Each row is a point. Before rounding, the points of a table are all equally far from one centre. They may lie mostly on one side of it. Where is the centre, to within rounding?

Points, 6 rows:
[[-0.31 -0.33 -0.20]
 [ 0.58 -0.28  0.11]
 [-0.11  0.11  0.36]
 [ 0.01 -0.56 -0.19]
 [ 0.41 -0.45  0.13]
 [-0.19  0.01  0.33]]
Centre: [ 0.15 -0.02 -0.12]

Points (11 x 6):
[[-0.12  0.23  0.21  0.07 -0.74 -0.13]
 [-0.02  0.18  0.24  0.19 -0.50  0.05]
 [ 0.15  0.58 -0.04  0.38 -0.34 -0.37]
 [-0.25  0.32 -0.08  0.27 -0.37 -0.19]
 [-0.14  0.18 -0.24 -0.02 -0.37  0.12]
 [-0.01  0.10 -0.01  0.14 -0.35  0.19]
 [-0.15  0.48 -0.04  0.27 -0.49 -0.24]
 [-0.06  0.57 -0.05 -0.01 -0.18 -0.47]
 [ 0.15  0.30 -0.03  0.04 -0.89  0.02]
 [ 0.15 -0.23 -0.28 -0.17 -0.16  0.02]
 [ 0.06  0.19 -0.01  0.10 -0.74  0.14]]
Centre: [ 0.24  0.11 -0.11 -0.01 -0.44 -0.35]

Points, 14 rows:
[[-0.19 -0.21 -0.62 -0.31  0.09 -0.49  0.32  0.17  0.35]
 [-0.05 -0.30 -0.11  0.13  0.11 -0.61  0.35  0.20 -0.05]
 [-0.19 -0.09 -0.33 -0.04  0.04 -0.72  0.35  0.09  0.16]
 [-0.38  0.13 -0.26 -0.20  0.03 -0.37  0.28  0.40  0.19]
 [-0.08 -0.05 -0.50 -0.27  0.09 -0.67 -0.05  0.22  0.19]
 [-0.05 -0.28 -0.42 -0.38  0.15  0.05  0.20  0.49  0.30]
 [ 0.00 -0.05 -0.07  0.13 -0.18 -0.34 -0.14  0.19  0.41]
 [-0.29 -0.16 -0.50 -0.17 -0.13 -0.26  0.45  0.28  0.36]
 [-0.01 -0.27 -0.47  0.00 -0.11 -0.40  0.28  0.46  0.39]
 [-0.19 -0.18 -0.37 -0.19 -0.09 -0.51 -0.06  0.13  0.56]
 [ 0.15 -0.20 -0.16  0.04  0.31 -0.31  0.55  0.10  0.30]
 [-0.09 -0.22 -0.45 -0.39 -0.21 -0.50  0.21  0.22  0.29]
 [ 0.04 -0.05 -0.06 -0.35 -0.18 -0.47  0.13  0.34  0.18]
 [-0.37 -0.18 -0.55 -0.25  0.08 -0.59  0.21  0.03  0.20]]
Centre: [-0.09 -0.19 -0.27 -0.09  0.11 -0.21  0.11  0.11  0.15]

Points (19 x 12):
[[ 0.27  0.24  0.39  0.60 -0.29  0.07 -0.19  0.01 -0.37  0.43 -0.08 -0.23]
 [ 0.29  0.26 -0.15  0.27  0.04  0.55  0.25 -0.15 -0.13  0.45  0.06  0.19]
 [ 0.18  0.61  0.07  0.35 -0.38 -0.02  0.08  0.29 -0.49  0.41  0.10  0.32]
 [-0.12  0.35 -0.17  0.28 -0.04  0.41  0.19  0.21 -0.53  0.22  0.13  0.12]
 [ 0.13  0.43  0.08  0.48 -0.27  0.23 -0.17  0.06 -0.34 -0.16  0.05 -0.25]
 [ 0.49  0.47 -0.34  0.34 -0.24  0.12  0.35 -0.17 -0.13  0.14  0.44 -0.18]
 [ 0.28  0.30 -0.25  0.01  0.00  0.38  0.14  0.24 -0.37  0.06  0.42  0.11]
 [-0.14  0.38  0.34  0.36  0.02 -0.07 -0.30 -0.13 -0.22 -0.22  0.44  0.22]
 [-0.08  0.53 -0.11  0.47 -0.13  0.49 -0.14  0.18 -0.34 -0.05  0.60  0.08]
 [ 0.16  0.34 -0.24  0.17  0.02 -0.23 -0.05  0.18 -0.40 -0.07  0.20  0.25]
 [ 0.01  0.53 -0.09  0.44  0.27  0.02 -0.13  0.34 -0.39  0.07  0.75 -0.21]
 [ 0.41  0.00  0.15  0.16  0.20  0.03  0.17 -0.29 -0.08  0.07  0.18 -0.01]
 [ 0.16  0.44 -0.05  0.36 -0.16  0.40  0.30  0.01 -0.22 -0.12  0.11 -0.04]
 [ 0.27  0.18  0.28  0.27 -0.10 -0.10 -0.04  0.61  0.00 -0.07  0.66  0.01]
 [-0.18  0.11  0.02  0.60 -0.29  0.37  0.10  0.22 -0.46  0.16  0.60  0.03]
 [-0.02  0.40  0.37  0.34  0.34  0.23  0.24  0.12 -0.20  0.13  0.13  0.22]
 [ 0.40  0.19 -0.14  0.26  0.23  0.07 -0.05  0.13 -0.37  0.42  0.66  0.33]
 [-0.14  0.58 -0.28  0.62  0.09  0.07 -0.06  0.44 -0.37  0.35  0.65  0.15]
 [ 0.13  0.22  0.51  0.50 -0.05  0.17 -0.02  0.21 -0.37  0.40  0.01  0.23]]
Centre: [-0.04  0.35  0.03  0.22 -0.15  0.01 -0.10  0.06  0.10  0.44  0.39 -0.08]

Points:
[[-0.10 -0.11 -0.25  0.54  0.14  0.30 -0.05 -0.66  0.31 -0.40 -0.29 -0.15
  -0.33  0.34  0.02 -0.31 -0.18  0.08]
 [ 0.39 -0.09  0.00  0.30  0.26  0.29  0.14 -0.39  0.45 -0.35 -0.32  0.22
  -0.39  0.33  0.06 -0.10  0.09  0.02]
 [-0.01  0.18 -0.26  0.24  0.02  0.14 -0.12 -0.46  0.53 -0.20  0.04  0.00
  -0.35  0.38 -0.54 -0.12 -0.16  0.10]
 [ 0.08 -0.17 -0.08  0.24 -0.08  0.40 -0.04 -0.45  0.51 -0.30 -0.16 -0.29
  -0.05  0.26 -0.17 -0.54 -0.09  0.33]
 [ 0.24 -0.02 -0.22  0.35  0.27  0.44 -0.01 -0.54  0.33 -0.26 -0.24  0.01
  -0.34  0.28  0.02 -0.27 -0.28  0.05]
 [ 0.17 -0.11 -0.16  0.38  0.34  0.27  0.15 -0.81  0.21 -0.32 -0.10 -0.03
  -0.42  0.15 -0.11 -0.11 -0.17  0.32]
 [ 0.26 -0.21 -0.38  0.57  0.12  0.31  0.11 -0.65  0.48 -0.05 -0.24 -0.30
  -0.19  0.25  0.08 -0.28 -0.20 -0.18]
 [ 0.16 -0.17 -0.06  0.06  0.29  0.54  0.14 -0.55  0.41 -0.19 -0.22 -0.22
  -0.16  0.12  0.04 -0.43 -0.06 -0.17]
 [ 0.21  0.17 -0.08  0.19  0.03  0.35 -0.05 -0.85  0.41 -0.02 -0.13  0.42
  -0.33  0.26  0.00 -0.25  0.07 -0.02]
 [ 0.09  0.15 -0.25  0.45  0.18  0.33  0.17 -0.32  0.32 -0.12  0.00 -0.15
  -0.21  0.43 -0.32 -0.34 -0.14  0.36]
 [ 0.09  0.01 -0.27  0.29 -0.09  0.38 -0.13 -0.50  0.51 -0.25 -0.25 -0.20
  -0.42  0.20  0.14 -0.46 -0.17 -0.03]
 [ 0.11 -0.09 -0.02  0.43  0.30  0.04  0.04 -0.85  0.35 -0.21 -0.09 -0.24
  -0.50  0.16  0.17 -0.24 -0.17 -0.10]
 [ 0.07  0.08 -0.37  0.27  0.21  0.36 -0.13 -0.76  0.33 -0.07 -0.18 -0.16
  -0.53  0.10  0.04 -0.35 -0.17 -0.07]
 [ 0.29  0.13 -0.07  0.49 -0.22  0.42  0.04 -0.69  0.43 -0.09 -0.21 -0.04
  -0.58  0.11  0.04 -0.28 -0.07  0.13]
 [ 0.30 -0.36 -0.16  0.53  0.26  0.37 -0.02 -0.69  0.16 -0.32  0.03  0.11
  -0.45  0.18 -0.15 -0.33 -0.11  0.07]
 [ 0.13 -0.18 -0.21  0.28  0.04  0.49 -0.24 -0.71  0.42 -0.16 -0.15 -0.25
  -0.42  0.45  0.00 -0.28  0.01  0.15]
 [-0.12 -0.04 -0.16  0.35 -0.10  0.47 -0.12 -0.76  0.27 -0.17 -0.29 -0.01
  -0.37  0.23 -0.24 -0.62  0.30  0.04]
 [ 0.05 -0.11 -0.50  0.30  0.43  0.20 -0.27 -0.55  0.39 -0.08 -0.11 -0.22
  -0.43  0.13  0.05 -0.03 -0.05 -0.35]
 [ 0.52 -0.36 -0.29  0.24  0.08  0.33  0.00 -0.65  0.34 -0.32 -0.29 -0.06
  -0.33  0.25 -0.22 -0.20 -0.15  0.07]
 [ 0.13 -0.14  0.16  0.12  0.13  0.19  0.16 -0.62  0.44 -0.20 -0.01 -0.37
  -0.28  0.08 -0.18 -0.38 -0.33 -0.12]
 [ 0.29  0.06 -0.09  0.08  0.19  0.46 -0.07 -0.55  0.27  0.06  0.02 -0.06
  -0.60  0.06 -0.20 -0.43 -0.09  0.16]
 [-0.03 -0.16 -0.17  0.62  0.23  0.33  0.07 -0.62  0.14 -0.32 -0.18 -0.16
  -0.37  0.15  0.01 -0.56 -0.14  0.06]
 [ 0.07 -0.10 -0.54  0.38  0.14 -0.05 -0.27 -0.60  0.24 -0.28 -0.30 -0.01
  -0.42  0.35 -0.02 -0.30 -0.21 -0.13]
 [ 0.01 -0.35 -0.23  0.29  0.09  0.42 -0.14 -0.52  0.39 -0.12 -0.19 -0.35
  -0.35  0.04 -0.31 -0.24 -0.33  0.24]]
Centre: [ 0.08 -0.14 -0.12  0.29 -0.10  0.03 -0.04 -0.39  0.06  0.02 -0.04 -0.08
 -0.08  0.02 -0.08 -0.06  0.21 -0.01]

Points, 30 rows:
[[-0.30  0.30 -0.31  0.16 -0.62 -0.25 -0.07  0.52 -0.15 -0.19  0.36  0.10
  -0.04  0.07  0.30 -0.20  0.66 -0.09  0.30 -0.16 -0.18  0.01 -0.16 -0.10]
 [-0.55  0.44 -0.28  0.52 -0.28 -0.06  0.05  0.30  0.11 -0.04  0.08  0.41
   0.10 -0.33  0.22 -0.11  0.36  0.00 -0.03 -0.29 -0.16 -0.06 -0.28 -0.31]
 [-0.37  0.28 -0.14  0.73 -0.33  0.02  0.17  0.17  0.21 -0.11  0.02 -0.04
   0.15 -0.40  0.30  0.12  0.57 -0.21  0.13 -0.43 -0.19  0.04 -0.02 -0.30]
 [-0.43  0.35 -0.44  0.30 -0.59 -0.14  0.00  0.22 -0.22 -0.15  0.36  0.25
   0.20 -0.21  0.43  0.01  0.25 -0.21  0.17 -0.27 -0.31 -0.15 -0.14 -0.01]
 [-0.47  0.05 -0.29  0.04 -0.53  0.01  0.09  0.22  0.07 -0.08  0.10  0.27
  -0.05 -0.46  0.50 -0.14  0.60 -0.20  0.15 -0.45  0.02 -0.16 -0.14 -0.08]
 [-0.44  0.44 -0.38  0.50 -0.43 -0.14 -0.08  0.52 -0.20 -0.33  0.27  0.04
  -0.11 -0.45  0.29 -0.22  0.30 -0.20  0.06 -0.02 -0.15 -0.05 -0.19  0.00]
 [-0.30  0.32 -0.47  0.51 -0.50 -0.19  0.29  0.44 -0.17 -0.27  0.00  0.19
   0.05 -0.30  0.20 -0.12  0.23  0.09  0.27 -0.18  0.07 -0.02 -0.19 -0.35]
 [-0.31  0.47 -0.37  0.47 -0.33 -0.16  0.10  0.27 -0.28  0.03  0.41 -0.02
   0.04 -0.45  0.15 -0.11  0.42 -0.30  0.11 -0.45 -0.35  0.06 -0.26 -0.19]
 [-0.60  0.19 -0.01  0.67 -0.13 -0.31 -0.11  0.29 -0.20 -0.16  0.13  0.43
   0.12 -0.05  0.29 -0.07  0.48 -0.42  0.16 -0.40 -0.06  0.10 -0.14 -0.39]
 [-0.65  0.37 -0.17  0.57 -0.61 -0.22  0.00  0.11  0.07 -0.12  0.22  0.33
   0.00 -0.41  0.28 -0.37 -0.01  0.22  0.23 -0.50 -0.03 -0.02  0.05 -0.07]
 [-0.39  0.23 -0.07  0.52 -0.63 -0.35 -0.08  0.19 -0.04 -0.04  0.02  0.54
  -0.03 -0.32  0.18 -0.25  0.51 -0.05 -0.22 -0.35 -0.17  0.17 -0.16 -0.12]
 [-0.42  0.27 -0.16  0.55 -0.35 -0.26  0.25  0.65 -0.10 -0.11  0.25  0.01
   0.07 -0.41  0.31 -0.20  0.52 -0.14  0.14 -0.55  0.13  0.12 -0.32 -0.09]
 [-0.27  0.17 -0.33  0.68 -0.32 -0.08  0.01  0.19  0.22 -0.24  0.27  0.43
  -0.08 -0.25  0.29  0.07  0.25  0.22  0.36 -0.25  0.19 -0.18  0.05 -0.11]
 [-0.57  0.27 -0.23  0.49 -0.48 -0.21  0.07  0.17 -0.07 -0.08  0.30  0.44
   0.02 -0.45  0.44 -0.22  0.42 -0.24  0.24 -0.44 -0.15  0.13 -0.08 -0.15]
 [-0.57  0.44 -0.31  0.30 -0.27 -0.31  0.32  0.64 -0.19  0.00  0.20  0.07
  -0.11 -0.07  0.28  0.03  0.49 -0.18  0.08 -0.43  0.14 -0.15  0.06 -0.14]
 [-0.55  0.22 -0.30  0.57 -0.30 -0.49  0.14  0.05  0.02 -0.14  0.26  0.29
  -0.04 -0.35  0.42  0.03  0.31 -0.12  0.11 -0.49 -0.18  0.06 -0.40 -0.01]
 [-0.29  0.12 -0.26  0.58 -0.29 -0.10 -0.01  0.23  0.07 -0.23  0.24  0.35
   0.07 -0.16  0.27 -0.28  0.65 -0.01  0.66 -0.17 -0.11 -0.01 -0.07  0.05]
 [-0.48  0.19 -0.36  0.55 -0.36 -0.07  0.13  0.36 -0.09  0.15  0.35  0.40
   0.15 -0.06  0.28 -0.03  0.49 -0.25  0.07 -0.31  0.01 -0.09 -0.25 -0.13]
 [-0.39  0.18  0.00  0.74 -0.51 -0.09  0.21  0.14 -0.08  0.05  0.00  0.28
  -0.18 -0.32  0.00 -0.41  0.39 -0.23  0.30 -0.40 -0.03 -0.03 -0.20 -0.51]
 [-0.48  0.27 -0.59  0.79 -0.20 -0.17 -0.27  0.02  0.05  0.01  0.29  0.22
  -0.16 -0.32  0.22 -0.23  0.20  0.08  0.29 -0.16 -0.10 -0.01 -0.07 -0.07]
 [-0.35  0.44 -0.05  0.47 -0.39 -0.03 -0.14  0.67 -0.10  0.15  0.34  0.13
   0.08 -0.47  0.43 -0.21  0.27 -0.07  0.14 -0.46  0.12 -0.05 -0.35 -0.14]
 [-0.36  0.05 -0.31  0.34 -0.24 -0.31 -0.08  0.47 -0.18 -0.05  0.20  0.27
   0.00 -0.37  0.30 -0.44  0.21  0.13  0.02 -0.73  0.14  0.05 -0.47 -0.10]
 [-0.23  0.06 -0.37  0.33 -0.59  0.00  0.22  0.19 -0.29 -0.39  0.32  0.18
   0.01 -0.24  0.30 -0.26  0.21 -0.38  0.23 -0.47 -0.10 -0.05 -0.06 -0.11]
 [-0.56  0.24 -0.05  0.57 -0.44 -0.46  0.22  0.21 -0.17 -0.14  0.32  0.16
   0.20 -0.22  0.08  0.00  0.41 -0.19  0.34 -0.22  0.24 -0.37 -0.28 -0.18]
 [-0.38  0.17 -0.37  0.77 -0.33 -0.08  0.06  0.34 -0.10 -0.19 -0.01  0.32
   0.10 -0.43  0.27  0.18  0.50 -0.09  0.07 -0.17 -0.20 -0.09 -0.14 -0.23]
 [-0.39  0.22 -0.41  0.69 -0.49 -0.25  0.00  0.48  0.01 -0.04 -0.17  0.36
   0.19 -0.09 -0.03  0.02  0.38  0.22  0.28 -0.59  0.05 -0.21 -0.28 -0.26]
 [-0.27  0.16 -0.55  0.37 -0.46  0.01  0.02  0.17  0.16 -0.07  0.13  0.31
   0.05  0.00  0.23 -0.08  0.16 -0.30 -0.01 -0.51 -0.17 -0.15 -0.39  0.05]
 [-0.43  0.22 -0.41  0.43 -0.38 -0.43  0.22  0.27 -0.10  0.04 -0.07  0.06
   0.09 -0.16  0.12 -0.22  0.60 -0.50  0.15 -0.22  0.23 -0.23  0.07  0.01]
 [-0.69  0.21 -0.06  0.42 -0.33 -0.06  0.30  0.21 -0.28 -0.06  0.07  0.10
   0.12 -0.10  0.28  0.14  0.67 -0.12  0.29 -0.25  0.15 -0.21 -0.39 -0.05]
 [-0.27  0.21 -0.29  0.73 -0.63 -0.10 -0.03  0.34 -0.17  0.06  0.18  0.18
   0.14 -0.25  0.27 -0.09  0.58 -0.32  0.07 -0.17 -0.15 -0.23 -0.08 -0.20]]
Centre: [-0.36  0.01  0.01  0.30 -0.30 -0.20 -0.19  0.28 -0.13  0.04 -0.02 -0.03
 -0.11 -0.19 -0.02  0.03  0.16 -0.06  0.28 -0.37 -0.06  0.02 -0.02  0.05]

Points:
[[-0.16 -0.59 -0.11 -0.39 -0.24 -0.08  0.16  0.05 -0.26  0.08 -0.24  0.25
   0.03 -0.47  0.32 -0.08 -0.18 -0.29 -0.36 -0.17  0.55 -0.28 -0.06  0.43]
 [ 0.08 -0.70 -0.37  0.05 -0.46 -0.19  0.04  0.12  0.00  0.03 -0.17  0.22
   0.39 -0.39  0.03 -0.17  0.14 -0.21 -0.29 -0.12  0.41 -0.40  0.05  0.67]
 [ 0.04 -0.76 -0.53 -0.20 -0.14  0.07  0.00  0.07  0.00  0.34 -0.42 -0.10
   0.32 -0.56  0.07 -0.28  0.17 -0.18 -0.33  0.27  0.55 -0.10  0.09  0.47]
 [-0.01 -0.30 -0.26 -0.33 -0.04 -0.11 -0.04  0.08 -0.11  0.19 -0.11 -0.07
   0.26 -0.48  0.51 -0.17  0.21 -0.03 -0.77 -0.36  0.10 -0.23  0.17  0.32]
 [ 0.12 -0.53 -0.39 -0.24 -0.09 -0.02  0.02  0.11  0.05  0.05 -0.02  0.19
  -0.03 -0.42 -0.04 -0.16  0.23 -0.28 -0.58 -0.20  0.48 -0.32 -0.10  0.28]
 [ 0.09 -0.72 -0.16 -0.09 -0.32  0.22 -0.14  0.32 -0.13  0.08 -0.12  0.19
   0.00 -0.08 -0.07 -0.12  0.13 -0.25 -0.28 -0.59  0.41 -0.24  0.00  0.33]
 [-0.10 -0.66 -0.18 -0.36 -0.14 -0.25 -0.34 -0.35 -0.08  0.12 -0.51 -0.12
   0.00 -0.13 -0.26 -0.23  0.48 -0.32 -0.19  0.16  0.50  0.15  0.40  0.49]
 [-0.04 -0.61 -0.10 -0.06 -0.20 -0.13  0.09  0.21 -0.01  0.00 -0.02  0.05
   0.03 -0.14  0.41 -0.47  0.19 -0.56  0.10 -0.09  0.66 -0.30  0.41  0.47]
 [ 0.13 -0.62 -0.35  0.13 -0.07 -0.14  0.04 -0.11  0.10  0.38 -0.45  0.34
   0.02 -0.31 -0.04 -0.27 -0.06 -0.12 -0.34 -0.20  0.54 -0.12  0.07  0.15]
 [ 0.09 -0.55 -0.33 -0.25 -0.29 -0.19  0.25  0.10  0.04  0.47 -0.17  0.06
   0.16 -0.44  0.12 -0.47  0.08 -0.70 -0.20 -0.26  0.50  0.25  0.01  0.02]
 [ 0.08 -0.70 -0.53 -0.06 -0.21 -0.07 -0.05  0.10  0.25  0.35 -0.31  0.34
  -0.28 -0.22 -0.02  0.05  0.15 -0.56 -0.10 -0.16  0.35 -0.13  0.10  0.42]
 [ 0.08 -0.83 -0.30 -0.24 -0.24 -0.16 -0.10 -0.29  0.01  0.07 -0.40 -0.01
  -0.02 -0.27 -0.21 -0.32  0.29 -0.38 -0.42  0.04  0.48  0.11 -0.08  0.55]
 [ 0.01 -0.54 -0.13 -0.14 -0.18 -0.04 -0.10  0.08  0.41  0.21 -0.58  0.18
  -0.15 -0.20 -0.30  0.05  0.17 -0.33 -0.12  0.07  0.52 -0.17 -0.27  0.40]
 [ 0.03 -0.79 -0.41 -0.13 -0.37 -0.23 -0.13  0.00  0.11  0.28 -0.05  0.14
   0.11 -0.29 -0.04 -0.13  0.11 -0.39 -0.14 -0.03  0.50 -0.35  0.04  0.33]
 [ 0.24 -0.46 -0.37 -0.01 -0.13 -0.32  0.18 -0.16  0.05  0.16 -0.32  0.02
   0.03 -0.17 -0.12 -0.09 -0.01 -0.20 -0.30  0.08  0.75 -0.19  0.04  0.30]
 [ 0.16 -0.91 -0.14 -0.04 -0.31 -0.14  0.05  0.14  0.19  0.21 -0.37  0.24
  -0.14 -0.56 -0.18 -0.23  0.35 -0.44 -0.25 -0.34  0.04 -0.20 -0.16  0.15]
 [-0.03 -0.65 -0.24  0.06 -0.04 -0.40  0.31  0.10  0.59 -0.14 -0.47  0.36
   0.15 -0.30 -0.34 -0.31 -0.12 -0.24 -0.07 -0.03  0.45  0.13 -0.06  0.07]
 [-0.16 -0.54 -0.56 -0.20 -0.39 -0.19  0.03  0.01 -0.08  0.28 -0.17  0.05
  -0.20 -0.40 -0.06 -0.26  0.14 -0.24 -0.14 -0.16  0.49 -0.52  0.18  0.16]
 [-0.21 -0.44 -0.31  0.00 -0.25 -0.01  0.11  0.28  0.03  0.06  0.09  0.41
   0.03 -0.75 -0.06 -0.29  0.11 -0.42 -0.06 -0.19  0.30 -0.24 -0.47  0.31]
 [-0.22 -0.42 -0.19  0.17 -0.25 -0.21  0.04  0.03  0.05  0.27 -0.34  0.14
  -0.02 -0.30 -0.29 -0.25  0.33 -0.48 -0.31 -0.05  0.70 -0.34 -0.16  0.11]
 [-0.18 -0.63 -0.44 -0.17 -0.44  0.14  0.40  0.06  0.03  0.02 -0.40  0.27
  -0.05 -0.19 -0.01 -0.38  0.30 -0.59 -0.33 -0.02  0.58 -0.08  0.57  0.13]
 [-0.04 -0.36 -0.24  0.05 -0.15  0.12  0.08  0.23  0.21  0.18 -0.12  0.39
  -0.15 -0.58  0.11 -0.46  0.03 -0.71 -0.33 -0.41  0.09 -0.22 -0.09  0.19]
 [-0.10 -0.85 -0.21 -0.11 -0.29 -0.31 -0.09 -0.03  0.31  0.10 -0.40  0.05
  -0.38 -0.06  0.18  0.05  0.05 -0.40 -0.27 -0.09  0.47  0.06 -0.19  0.45]
 [-0.02 -0.60 -0.43 -0.32 -0.35 -0.07 -0.24  0.02  0.23  0.09 -0.13  0.03
   0.20 -0.18  0.20 -0.07  0.05 -0.58 -0.52 -0.11  0.50  0.25 -0.12  0.45]
 [ 0.03 -0.70 -0.46 -0.24  0.01 -0.01  0.20 -0.15 -0.05 -0.02 -0.21 -0.20
   0.04 -0.50  0.07 -0.11  0.42 -0.34 -0.26  0.19  0.61 -0.35  0.05  0.24]
 [ 0.17 -0.34 -0.22 -0.22 -0.26 -0.14 -0.02  0.26 -0.15  0.50 -0.26  0.05
  -0.12 -0.36  0.01  0.09  0.43 -0.36 -0.08 -0.07  0.50 -0.11 -0.31  0.05]
 [-0.26 -0.49 -0.46 -0.39 -0.45 -0.08  0.05 -0.05  0.26 -0.02 -0.28  0.37
   0.12 -0.24 -0.12  0.28  0.09 -0.31 -0.35  0.04  0.54 -0.18  0.08  0.45]
 [-0.03 -0.45 -0.37 -0.35 -0.18  0.11  0.29  0.28 -0.12  0.30 -0.06  0.02
   0.15 -0.48  0.02 -0.22  0.37 -0.18 -0.28 -0.17  0.55 -0.33 -0.10  0.65]
 [ 0.18 -0.52 -0.28 -0.27 -0.50  0.03 -0.14 -0.24  0.10  0.34 -0.36  0.15
   0.06 -0.14 -0.24  0.16  0.43 -0.32  0.13  0.00  0.22 -0.05 -0.19  0.29]
 [-0.07 -0.25 -0.05 -0.54  0.11  0.04  0.37  0.09  0.38 -0.29 -0.03  0.03
   0.00  0.10  0.04 -0.34  0.31 -0.16 -0.37 -0.35  0.40  0.03 -0.07  0.49]
 [ 0.00 -0.50 -0.27  0.00 -0.41  0.04 -0.23  0.21  0.27 -0.19 -0.29  0.20
  -0.13 -0.16  0.00 -0.07  0.04 -0.48 -0.44 -0.31  0.62 -0.11  0.14  0.58]]
Centre: [-0.35 -0.31 -0.06  0.06 -0.17 -0.04  0.18  0.19  0.00 -0.03 -0.21 -0.15
  0.04 -0.33 -0.02 -0.07  0.17 -0.16 -0.06  0.01 -0.04  0.28  0.25  0.27]
